Each point is reached from the start by the listed moves, each made 0, 1 or 2 times, or once backwards (-1), plus a little noise. Say if it took an odd or an even number of moves. Then give how often each move was made.
In the rows, zero is written as 128.

Moves:
(1): [171 126 100 138 126]
(2): [128 161 120 102 133]
Start: [143 138 104 114 150]
Points:
[184 201  60  71 157] -> odd (1, 2)
[188 140  78 122 147] -> odd (1, 0)

Moves:
(1): [181 129 121 139 124 136 121 114 111 143 115 128 132]
(2): [127 172 133 127 123 137 144 133 122 132 141 133 138]
(3): [142 126 187 126 133 112 125 127 126 127 127 126 129]
(4): [119 126 124 166 137 123 128 122 120 121 134 120 139]
(5): [138 131 114 121 164 126 124 131 116 124 133 131 127]
(6): [120 121 137 134 143 163 137 129 133 139 122 123 133]
(7): [139 112 131 126 125 116 158 150 124 138 141 124 121]
(8): [138 127 138 133 126 132 101 167 124 137 128 120 130]
(9): [151 145 135 143 138 127 142 133 179 115 132 135 122]
(10): [117 117 131 133 140 119 120 129 136 170 129 150 125]
(11): [134 117 128 131 130 135 114 117 135 121 156 128 132]
Start: [123 131 113 126  94 152 139 128  93 128 128 150 120]
Points:
[ 95  57 136 171  80  61 192 177 167 143 163 161  90] -> odd (-1, -1, 0, 1, -1, -1, 2, 0, 1, 1, 0)
[236 190 218 227 210 160 114 141  19 249 145 178 171] -> even (2, 2, 2, 2, 2, 1, 0, 1, 0, 2, 0)
[157 180  80  80 145 128  65 159   7 242  95 205 123] -> even (1, 1, 0, -1, 2, -1, -1, 1, -1, 2, -1)
[116 102 108 126 187 203  20 177  33 195 148 156 134] -> odd (0, 0, 0, 0, 2, 1, -1, 2, -1, 1, 1)
[149 167 227 184 153 143 204 159  46 101 134 110 150] -> even (0, 1, 2, 2, 1, 1, 1, 0, 0, -1, -1)
